Each row of a before or after table is a point. One or more steps were done to the points. Then noise was added and the rows were shuffled. The steps act on how far a point lies along the listed directions, d1 being the first. What was done? A step turns or swaps two directions, mirrors them in a line or flattens them onto one, adds a multiple of one to another, or multiplies one. Angles are multiples of 10 degrees, from the lower direction toward the higher: turns from -170 to 170, lines from 10 to 170 but not 90. Use the fewest steps. Two steps may share a direction if one is a turn and the other turns, adds or multiplies; they go together, in the order done. Otherwise the lowest direction goes first.

Directions:
(1): [-2.4  3.7]
(2): [3.7 2.4]
Before (10 x 2):
[[-0.9  0.1]
 [-0.2  3.4]
 [-2.0 -3.0]
 [ 1.2  1.4]
 [-1.5  1.2]
 [-1.6  3.5]
 [-3.2 -4.5]
 [-5.5  1.0]
 [ 2.7 -1.4]
 [-0.3  4.6]]
After (10 x 2):
[[ 0.4 -2.0]
 [ 3.1 -2.5]
 [ 2.1  0.9]
 [ 3.9 -1.1]
 [ 4.9 -1.2]
 [-5.5 -2.5]
 [-2.9 -6.7]
 [-0.3 -0.9]
 [-7.7 -2.6]
 [ 0.4  3.6]]
Steps: multiply d1 by -1; multiply d2 by 1.6

Directions:
(1): [-0.4  0.4  4.2 -4.6]
(2): [-3.9  3.6 -2.7 -1.8]
(3): [-3.9 -4.8 -0.4 -0.4]
(4): [-2.8  1.6  3.7  3.8]
Before (14 x 4):
[[ 0.7  4.3 -3.0  2.2]
 [ 3.6 -0.9 -1.3  2.3]
 [-1.1 -2.7 -0.8  2.6]
 [-2.8  0.6  1.3 -1.1]
 [-1.4 -1.0 -0.3  1.6]
 [-0.1  3.6  0.4  6.0]
 [-3.6  0.8  0.7  2.7]
 [ 7.0 -0.7  3.1  0.3]
 [ 2.9 -2.0  4.9  2.2]
 [ 0.4 -5.4 -1.1 -1.1]
 [-3.2 -2.3  6.4  0.8]
 [-0.1  6.0  3.0 -0.1]
 [-0.8 -2.4 -2.1  1.1]
 [-5.4 -1.2  2.9 -2.9]]
After (14 x 4):
[[-1.7  0.7 -2.4 -5.9]
 [-2.6 -2.3  0.6  0.5]
 [ 2.9  4.3 -4.5 -3.1]
 [-0.8 -1.7 -1.6  0.7]
 [ 9.1 -3.7  5.2  0.7]
 [ 7.7 -4.8  1.8  3.3]
 [-1.6 -0.6 -4.6  0.2]
 [-0.9 -3.8 -0.1  1.8]
 [ 3.7 -0.9 -2.5  6.8]
 [-1.4  2.4 -2.8  1.3]
 [ 2.0 -2.9 -4.6 -4.0]
 [ 2.1 -4.1  2.7 -1.5]
 [-2.0  3.7 -3.2  5.2]
 [-1.2 -2.5  4.4  3.7]]
Steps: turn d1 and d3 by -60 degrees; turn d1 and d4 by 130 degrees; multiply d2 by 1.6

Directions:
(1): [-3.6  3.5 -2.1  0.5  2.5 -1.8 -4.5  3.9  3.6]
(2): [-1.5  1.6  3.2 -2.6  3.1  5.1  4.1  3.4  1.0]
(3): [-3.6 -2.1 -3.0 -4.9  3.7 -2.3  1.9 -3.8  0.1]
(4): [ 2.9 -4.3 -1.5  2.3  6.0  2.9 -2.9  0.5 -0.9]
Before (8 x 9):
[[ 0.5  3.1  2.0  1.1 -6.5 -4.2  2.1 -2.1  1.1]
 [-2.3  4.8  0.7 -1.3 -6.5 -5.3 -0.9  0.7  3.0]
 [ 2.5  1.4  2.2  1.6 -4.9 -2.0 -0.2 -0.6  0.5]
 [ 0.1  1.1 -0.9  4.4  2.6 -0.6 -5.9  6.5  4.9]
 [-1.9 -2.7 -4.6  0.9  5.3  0.0 -2.3  0.0  2.0]
 [ 0.0 -4.4 -2.8 -0.6  3.3  1.0  0.9 -4.0 -1.2]
 [-1.3 -3.5  1.4 -4.2  6.3  1.9  2.4 -1.6 -0.6]
 [ 2.3 -4.1  0.8 -1.3  3.1  3.6  1.8 -2.1 -2.0]]
After (8 x 9):
[[ 0.1  4.7  2.8  0.6 -5.8 -3.0  3.3 -0.9  2.0]
 [-0.8 -4.2 -4.0 -1.0  3.0 -0.3  1.0 -5.3 -1.6]
 [-1.0 -5.8  0.4 -4.5  6.6  1.8  3.0 -3.2 -1.0]
 [ 0.9  1.3 -0.5  5.2  1.1 -1.6 -7.0  6.4  5.1]
 [ 2.0  3.1  3.2  1.9 -5.1 -1.4  0.0  1.1  1.4]
 [ 3.0 -4.9 -0.6 -1.7  3.6  3.1  1.1 -3.0 -2.1]
 [-3.0  5.6  2.2 -2.6 -5.3 -3.8  0.7  2.8  3.8]
 [-2.4 -2.5 -5.4  1.2  5.1 -1.4 -2.3 -1.2  2.1]]
Steps: add -0.3 times d2 to d1; turn d2 and d4 by 20 degrees; multiply d3 by 1.3

Directions:
(1): [ 4.9 -1.3 -1.7  2.9  1.0 -3.8  3.1  0.9  2.2 -0.8  0.7  6.9]
(2): [ 5.8  4.5  4.0 -4.2 -2.1 -1.6 -1.9 -0.9 -0.9 -1.5  3.7 -0.3]
(3): [-0.6  1.5 -5.5  3.9 -3.0 -3.5 -0.1 -0.3 -0.7 -1.3  5.2 -4.2]
Before (12 x 12):
[[ 8.8 -0.6 -2.0  1.0 -2.7 -4.0  1.0 -0.8 -0.9 -6.4  8.2  4.1]
 [-1.6 -0.8 -3.2  3.9 -0.8 -1.6 -2.0 -0.3 -0.4 -0.7  3.6 -3.9]
 [ 1.3 -1.9 -0.8  1.2  2.6 -0.3  0.0  1.9  2.5 -1.8 -0.1  2.8]
 [ 2.9  1.7 -2.9  2.6 -1.3 -3.9 -0.2  0.9 -0.3 -2.5  2.7  0.4]
 [ 2.9 -5.5  5.4  1.4  4.6  1.9  4.3  2.6  4.0  0.3 -9.4 11.4]
 [ 9.9  3.1 -0.6  1.3 -2.6 -7.2  2.2 -0.3  0.7 -2.9  6.4  2.8]
 [ 6.4  2.9  7.8 -6.3  2.1  0.5 -2.4 -1.5 -0.8 -1.7  0.3  4.1]
 [ 2.9 -1.8 -3.3  5.6  1.6 -3.6  5.4  0.0  1.9 -2.3  2.7  6.0]
 [-5.8  0.9  2.8 -1.9 -0.2  2.9  1.1 -1.7 -1.1  0.0 -1.3 -4.6]
 [13.0  4.0  0.1 -1.7 -3.1 -6.2  1.5  0.3  0.6 -4.0  7.7  3.2]
 [-1.5 -4.9  0.8 -2.6  4.9  0.0  0.4  0.7  4.0  1.8 -5.3  6.3]
 [-0.6 -3.5 -2.7  3.3  0.4  1.4  0.0  0.2 -1.0 -2.5 -0.8  3.5]]
After (12 x 12):
[[ 0.9 -1.0 -2.9  3.8 -0.1 -2.9  1.9  0.3  0.2  0.0  1.5 -1.0]
 [ 0.9 -4.3 -4.2  2.5 -0.5  0.6  1.1 -0.2 -1.3 -4.8  3.3  1.8]
 [-0.5  0.8  3.9 -3.9  2.5  2.6 -2.3 -1.4 -1.2  0.0 -1.4  0.6]
 [ 0.3 -0.5 -1.8  3.0  0.1 -1.5 -2.0 -0.6  0.0 -0.3  3.6 -2.6]
 [-0.2 -3.6  0.1 -2.5  3.7 -1.5  0.4  0.4  3.9  1.2 -3.2  5.9]
 [ 1.7 -1.0 -3.7  1.2 -0.9 -0.7  1.6  0.7 -0.1 -1.2  1.4 -1.2]
 [-2.4  2.3  3.7 -2.7 -0.8  1.0  1.0 -1.8 -1.2 -0.6  0.8 -2.9]
 [ 0.6 -3.3 -3.4  6.3  2.6 -2.2  5.5 -0.2  1.7 -1.7  0.9  5.7]
 [ 0.9 -3.1 -1.7  2.6  0.4  0.8 -0.7  0.3 -0.8 -2.7  0.1  4.2]
 [ 2.6 -4.4  2.9  3.0  3.8  0.6  4.3  2.5  3.9 -0.4 -7.3  9.5]
 [ 0.6  0.6 -2.8  3.4 -0.5 -2.0 -0.2  1.1 -0.1 -1.7  0.2 -0.2]
 [ 0.6 -2.2 -1.2  1.3  2.5 -0.6  0.0  1.8  2.3 -1.8 -0.6  2.1]]
Steps: flatten d1 and d2 onto the line at 150 degrees; multiply d3 by 0.7

Directions:
(1): [-1.4  0.6  3.9  2.8 -1.5  7.7  5.6 -1.3  4.4  3.5 -2.6 -0.9  1.8  3.2
  1.0 -0.4 -0.2  1.0]
(2): [-5.8  0.9 -2.2  3.5  5.3  1.2 -2.9 -2.3  0.3  0.6  1.3 -1.7  7.4 -3.4
 -2.9 -0.6 -0.1  0.6]
(3): [ 2.9  4.0  1.9  1.0 -2.0  0.5  1.3 -7.1 -1.7  1.4  2.8  5.0 -1.4 -4.0
 -3.9 -1.3  3.6  1.9]
(4): [ 2.1  3.8 -3.3  5.5 -6.8 -1.7  0.6  0.0  1.9 -3.4  2.4 -5.8  1.7  0.5
 -0.5  2.4  0.9 -0.3]
(5): [ 0.0 -1.0  2.1  6.0 -1.5 -2.2  0.9  2.6 -1.4  0.6 -4.8  4.1  1.7 -5.7
  4.3  1.0  1.4 -4.3]
Before (11 x 18):
[[  2.3   0.0  -2.0  -3.6  -4.1   0.4   2.4   1.1  -1.5  -2.2   2.6  -1.4
   -4.1   4.0  -0.5  -0.1  -1.4   1.3]
 [ -4.2  -2.6  -1.8  -5.7   3.3   2.2  -1.4   4.2  -0.4   1.6   0.8  -2.1
    0.5   1.7   1.1  -0.1  -3.9   0.8]
 [ -0.6   1.2  -1.9  -1.8   0.3   1.5  -0.1  -2.6   0.5   1.2   0.3  -3.4
    0.1   0.3  -0.5  -1.8  -0.1   1.1]
 [  1.4   3.9  -1.0   2.4  -4.0   3.4   4.2  -1.1   4.8   0.3   1.5  -3.4
   -0.2   5.0  -0.7   0.5  -0.9   3.2]
 [  1.3   1.2  -2.9   4.5  -3.4   0.4   1.7   4.0   0.7  -2.8   0.0  -3.6
    2.2  -0.7   2.6   2.8  -0.7  -4.5]
 [ -3.9 -10.2   8.5 -11.0  12.0   3.1   0.1   1.8  -3.8   7.4  -6.6  10.9
   -2.4   0.3   3.8  -4.3  -3.1  -2.7]
 [ -2.7   0.7   1.6  -4.1   3.5   4.6   2.2  -0.6   1.0   4.3   0.6   1.7
    0.3   2.0  -2.4  -2.0  -0.5   2.2]
 [  2.2   1.6  -0.8   1.0  -1.6   0.2  -1.2   2.3   3.1  -2.2   2.4  -2.0
   -0.1   2.1   0.2   2.0  -0.4  -1.7]
 [ -2.2  -2.7  -2.5   2.4   0.1   0.6  -2.3   4.6   5.1  -3.2  -2.8 -10.6
    2.0   5.6   4.0   4.0  -4.4  -1.9]
 [  2.6   2.2   0.7   1.6  -2.6   0.1   2.0   2.8   2.1  -0.2   0.6  -3.5
   -2.3   3.1   1.2   2.3   0.2   0.8]
 [ -1.3   2.2  -3.3   1.3  -2.7  -0.4  -0.4  -1.3   1.4  -3.2   4.1  -5.3
    1.5   1.7  -2.3   1.2   2.1   2.1]]
After (11 x 18):
[[  3.9   1.1   2.4  -1.1  -0.6  -2.6   1.0   1.7  -1.0   0.9   0.1   2.9
   -5.4  -0.1   0.6   1.4   1.1   1.1]
 [ -2.9   0.1  -3.2  -0.3   1.3  -3.3  -4.6   2.6  -4.0   0.0   2.4   1.4
    2.4  -6.9   0.5   1.3  -0.5  -1.5]
 [  0.6  -2.7   1.5  -1.1  -1.0  -0.2   2.4   3.9  -3.4   0.5  -3.2   4.8
   -2.9  -1.3   2.7  -0.9  -1.2  -2.2]
 [  6.0   0.3  -2.7  -0.8  -2.3 -10.0  -6.1  -0.8  -4.3  -5.9   1.7   0.5
   -5.3  -4.1  -0.1   2.7   1.1  -2.1]
 [  0.2   1.4  -0.8   1.8  -2.2  -0.2   0.3  -1.0  -0.8   1.0  -2.3  -0.9
    0.5  -3.2   2.3  -0.9   1.1  -1.5]
 [  1.5   0.4  -0.6   3.4  -5.9  -2.1   2.2   2.5   0.0  -2.9  -1.0  -0.7
   -1.6  -0.1   3.3   2.6   1.8  -1.5]
 [ -2.8   2.4   0.9   3.4   1.9   0.7   1.0  -0.8  -1.1   3.3   0.3   3.2
    3.7  -5.1  -1.6  -1.0   1.8  -0.8]
 [  5.0   2.6   1.5   3.1  -4.7  -1.9   3.2  -0.9  -0.6   0.9  -1.2   5.8
   -4.3  -2.0   1.0   0.3   1.9   0.1]
 [-11.1  -3.3  -0.1  -3.7  16.9   2.1  -6.9  -6.1  -3.5   4.4   2.7   3.3
   10.5  -5.7  -6.1  -4.2  -1.7   0.9]
 [  4.3   1.0   0.6  -0.8  -1.7  -1.2  -1.3   2.2   1.1  -1.5   1.7   2.2
   -2.9   0.9   1.0   1.5   0.9  -2.4]
 [  4.9   1.8  -2.9  -3.8  -2.9  -0.9   0.6   1.0  -1.7  -3.5   4.2  -1.0
   -5.2   1.4  -0.6   0.9  -0.3  -1.4]]
Steps: swap d1 and d3; turn d2 and d4 by 60 degrees; multiply d5 by -1

Directions:
(1): [ 6.3  0.9 -0.5 -6.0 -1.4  6.2  1.4 -1.4 -6.9  2.0 -5.2  1.0 -2.4 -1.7
  1.2 -2.2  1.4 -0.8 -2.2 -2.4  3.0  0.3  3.3 -0.2  2.5 -1.5  0.0 -1.2
  6.7  2.1  1.0 -0.3]
(2): [ 3.7  0.1 -0.6 -0.6  1.7  3.5 -5.7  1.5  0.5  4.0  7.5 -4.3 -4.3  1.4
 -0.5 -0.7  8.9  1.6  2.6 -3.0 -1.3 -0.3 -4.3 -0.7  0.4  0.6  0.1 -1.4
 -0.5  0.8 -0.9  3.4]
(3): [-3.0  1.9 -2.6  3.0  3.4  1.4  3.3  5.8 -1.3  4.2 -3.7  1.1 -1.1 -0.9
  4.5  1.9  1.2  2.9  1.2  0.2 -4.3  1.7  1.5  4.9 -4.2 -6.4  2.8 -4.3
 -0.9  2.5  1.2  3.5]
Before (13 x 32):
[[-1.9 -1.7  0.8  0.3 -2.3 -3.1 -4.1 -3.6  3.5 -4.5  5.1  0.1  1.5  2.4
  -4.5  0.2 -2.3 -1.0  0.4  0.8 -0.2 -0.2 -1.8 -3.0  1.1  3.3 -2.2  4.1
  -2.6 -2.7 -1.4 -2.7]
 [-1.5  1.7 -0.2  2.3  1.4  0.0  0.7  1.5  1.3  2.0  0.9 -1.1 -2.2 -0.7
   1.3  1.1  3.8  2.4  2.8 -2.0 -1.6  0.0 -1.0  0.7 -1.6 -2.4  1.6 -2.0
  -0.4  1.1  0.9  2.0]
 [-1.9 -1.4  2.3  0.3 -3.3 -3.7 -1.1 -2.1  4.2 -5.5  0.5  2.8  4.3 -0.2
  -4.1 -0.3 -6.7 -2.9 -0.2  3.3  2.3 -1.8 -1.7 -2.0  0.3  3.8 -1.1  5.0
  -2.0 -1.9 -1.2 -1.4]
 [11.3  1.2 -1.7 -7.4 -0.9 10.5 -0.2 -0.9 -7.0  4.5 -3.5 -1.6 -4.8  0.5
   2.7 -1.9  7.6  1.1  0.2 -5.3  0.5  0.5  1.9  0.7  3.9 -2.3  0.8 -2.9
   7.2  4.6  1.5  2.1]
 [-3.4 -0.5  1.7  2.0  0.5 -2.1  2.0 -1.7  2.4 -2.3 -0.9  0.5  3.9 -1.5
  -1.2  1.2 -5.1 -0.6  0.2  3.1 -0.6  0.0 -1.6  1.5 -1.6  0.6 -0.9  2.0
  -1.7 -0.3 -0.9 -0.8]
 [ 4.2  0.4 -0.8 -3.9  1.2  5.0 -1.6 -1.1 -1.2  2.3  0.5 -3.4 -1.8 -1.5
  -0.8 -3.0  6.7  0.5 -1.0 -1.2  2.6  1.2 -1.2 -0.8  0.8 -0.2  0.6 -0.5
   4.2  0.8 -2.2  2.2]
 [-2.1 -1.3  1.5  0.6 -1.0 -4.6  1.9 -4.3  3.6 -2.0  0.4 -0.9  2.1  1.0
  -3.6 -0.2 -2.3 -1.6 -0.4  1.5  3.4  0.2 -2.1 -2.4  1.9  3.9 -2.1  1.5
  -3.3 -1.5  0.0 -3.6]
 [-6.5 -0.6  2.2  3.4 -3.5 -9.3  1.9 -6.0  5.2 -8.1  0.5  1.4  5.4  0.9
  -4.2  1.0 -9.5  0.4 -3.2  5.0  1.9 -0.1 -1.2 -2.2  0.6  5.5 -3.6  5.7
  -3.5 -2.9 -1.4 -5.8]
 [ 3.7  0.2  0.8 -2.4 -0.2  1.3 -1.8 -1.7 -1.5  0.4 -0.3 -0.5 -2.3 -1.2
  -0.3 -1.2  1.1 -1.9 -1.4  0.1  2.1 -1.5  0.7 -0.6  2.4  0.6  0.5  1.0
   1.1  1.6 -0.1 -0.4]
 [ 1.4 -0.4  1.8 -1.0 -0.3  0.1  0.0 -1.1  0.5  0.7  0.2 -0.5 -0.8 -0.5
  -0.2  0.2 -1.3 -0.6 -0.7  1.2  1.5 -1.8  1.4 -0.6  1.2  0.5  0.1  2.7
   2.2  0.7 -0.4 -1.4]
 [-5.5  1.1 -1.8  2.8 -0.1 -0.2  2.9  4.8  0.8  0.5 -2.7  2.1 -0.6 -0.1
   1.3  0.0 -4.4  1.7  0.1  0.3 -1.5  1.8  1.6  1.3 -3.3 -3.2  0.8 -0.5
  -1.2  0.7  0.7  1.1]
 [-1.3 -2.0  0.2  0.7 -0.7 -4.0 -0.1 -2.0  2.3 -3.5  1.2 -0.5  2.7  0.9
  -1.3  0.6 -4.5 -3.4 -0.9  1.2  1.4 -0.7  0.6 -0.3  0.3  4.5  0.6  4.1
  -0.7 -2.1  0.6 -3.3]
 [ 4.3 -1.1 -0.1 -0.8  1.8  4.1 -4.0 -0.3 -0.6  6.4  4.3 -5.6 -6.2  1.7
  -0.2 -2.3  9.3  2.2  2.4 -3.5  0.1 -1.2 -3.2 -0.2  0.0 -1.2  0.5 -1.9
   1.0 -1.3 -0.8  3.3]]
After (13 x 32):
[[  6.2  -0.6  -0.3  -3.8   0.6   6.4  -1.0  -1.2  -4.9   6.4  -1.6  -3.5
   -6.1   0.3   1.0  -3.1   6.9   1.4   0.3  -3.9   2.1  -0.7   0.3   0.3
    0.9  -2.6   0.5  -2.4   4.8  -0.3   0.2   2.0]
 [  7.9   1.5  -1.6  -6.9  -1.9   8.0   5.7  -1.4  -8.3   1.7 -11.8   2.7
   -1.2  -1.1   3.9  -1.2  -0.3   0.1  -2.3  -2.6   1.3   1.1   6.4   2.1
    3.0  -4.0   1.2  -2.4   8.3   4.3   2.6  -0.5]
 [  0.2  -3.0   1.3   0.1  -1.5  -4.6  -3.3  -3.8   4.0  -4.4   5.5  -2.2
    2.4   2.0  -3.5  -0.1  -2.7  -4.0  -0.4   0.6   2.5  -1.5  -1.7  -2.7
    1.8   7.6  -0.8   5.8  -1.5  -3.1  -0.3  -3.8]
 [  0.1  -2.3   2.6  -0.6  -2.0  -4.8  -1.7  -6.7   4.9  -3.1   4.9  -2.8
    1.7   2.0  -6.2  -1.1  -0.6  -2.4  -0.1   0.8   4.8  -0.8  -4.4  -4.9
    4.0   7.4  -3.4   3.4  -3.6  -2.8  -0.9  -4.5]
 [ -3.9  -2.2   3.9   3.0  -4.2 -10.1  -5.0  -8.7   9.2  -9.1  10.3  -2.7
    4.1   3.2  -8.4  -0.1  -4.6  -0.3  -1.5   3.6   3.0  -1.5  -6.4  -6.3
    3.1  11.0  -5.6   8.3  -5.8  -4.9  -3.3  -5.9]
 [ -1.2   2.5  -1.3   2.2   2.3   1.8   2.1   3.3  -0.7   4.0  -1.5  -0.6
   -3.1  -1.4   3.2   1.4   4.6   3.4   2.8  -2.5  -2.5   0.6   0.2   2.5
   -2.7  -5.0   2.7  -3.9   0.6   2.5   1.6   3.2]
 [  1.3  -0.7   2.4  -1.1  -1.0  -0.7  -0.3  -2.2   1.1  -0.5   0.8  -0.4
    0.0  -0.2  -1.3   0.0  -2.1  -1.1  -0.8   1.6   2.2  -2.2   1.1  -1.5
    1.8   1.7  -0.4   3.7   2.0   0.1  -0.7  -2.2]
 [ -3.1  -0.8   1.7   2.7   1.0  -2.1  -0.3  -1.4   3.8  -1.5   2.7  -1.2
    3.0  -0.6  -1.9   1.1  -2.6  -0.1   1.4   2.4  -1.3  -0.2  -3.6   1.0
   -1.6   1.5  -1.0   2.1  -2.9  -0.5  -1.4   0.3]
 [  0.1  -2.7   3.8  -0.6  -4.3  -4.5  -5.5  -4.8   6.6  -6.8   6.4   0.4
    3.7   1.3  -7.2  -1.2  -4.4  -4.0   0.5   2.5   3.8  -2.9  -5.0  -5.1
    2.4   8.2  -2.8   7.2  -3.0  -3.5  -2.4  -2.3]
 [  4.2   0.4  -0.4  -5.1   0.0   4.7   0.9  -2.6  -2.8   0.7  -3.4  -1.5
   -0.5  -2.4  -0.8  -3.3   3.2  -0.5  -2.6  -0.4   4.1   1.2   1.1  -1.0
    1.6  -0.2   0.3   0.2   5.9   0.8  -1.7   0.5]
 [  1.8  -2.8   2.2  -2.4  -4.2  -2.4  -7.8  -6.9   3.8  -5.6   9.3  -1.8
    0.5   3.3  -7.5  -1.6  -0.2  -2.4   0.3  -0.5   2.4  -1.3  -3.9  -6.4
    4.1   7.5  -4.0   6.3  -1.6  -3.8  -2.4  -3.8]
 [  3.3  -0.2   1.6  -2.8  -1.3   0.3  -1.4  -3.2  -1.3  -1.4  -1.1   0.4
   -1.1  -1.3  -1.2  -1.4  -1.2  -2.8  -2.2   0.8   3.2  -1.7   1.3  -1.5
    3.3   1.7  -0.1   2.2   1.4   1.0  -0.1  -1.9]
 [ -7.3   1.9  -3.0   5.1   2.2   0.1   3.2   8.2   1.3   3.1  -2.1   1.7
   -1.6   0.1   3.3   1.2  -2.3   3.5   1.6   0.3  -4.3   2.5   0.9   3.5
   -5.8  -5.9   2.1  -2.8  -2.8   1.7   0.9   3.6]]
Steps: turn d1 and d2 by -40 degrees; multiply d3 by 2
